Each point is reached from the start by the listed moves, each made 0, 1 or 2 times, or once backwards (-1), plus a little noise. Is the number of moves made odd or even? Then give how often each move was made.

Moves:
(1): [ 31   0  22  12 -43]
(2): [-22  16  33  13 -20]
(3): [  6 -42  45 -23   5]
Start: [-17   4   5 -13  16]
Points:
[-44 -39  29 -50  62] -> even (-1, 0, 1)
[-18   8   6 -13  14] -> even (0, 0, 0)
[ 65  26 -32  20 -57] -> even (2, -1, -1)

Moves:
(1): [ 29  -9  -6  -7  -2   1   1  20   7 -12  -1   5  -1]
(2): [ -3  26   8  -8   1  17  -6  -4 -11   4   3  18   2]
(3): [ 15  -7  30   5   4  -1  22 -11  -9   9 -14  10 -21]
(4): [ 14  -5  -4  12  -5  -1   3 -18   5   8   6   3  -1]
(5): [  3  15  -4  15  20  25 -25  19 -18 -34  -2 -24  23]
(6): [  0 -23   8 -14 -11  27  10 -38 -11  -5 -19   9  -6]
(7): [  6  -6 -15  -2   7 -11  21  -4  11  16 -15   1  -2]
(8): [ -5   9  13   7  10  30   9  38  29  25  33  25 -12]
(9): [ 29 -10   6  -5  14  -3 -13   4  43 -23 -22  -6  -4]
(10): [ 11  -5   6  -9  -6  -7  -2  22  23  35   4 -16   7]
(11): [ -2  -5   5 -16  14  -3   6  -2   3   8  28  -4   4]
Start: [ -6  -5 -19  13   1 -20   8 -15 -22  -9   2  11  -8]
Points:
[-95  49   5 -21  26  69  55 -57 -92  34  47  90 -20] -> even (-1, 2, 0, -1, 0, 1, 1, 1, -1, -1, 1)
[  6  -7 -83   9   3  49  29  63 -26 -16 -19  32  13] -> odd (2, 0, -1, -1, 1, 1, 2, 1, -1, 0, -1)
[-19  -7 -29  71  19 -37  75   1  65  87  79  78 -64] -> even (-1, -1, 0, 2, -1, -1, 1, 2, 0, -1, 0)
[  4 -59 -81   0  17 -16  46 -51 -14  61  55 -43  41] -> even (0, -1, -1, 2, 1, 1, 2, 0, -1, 1, 2)
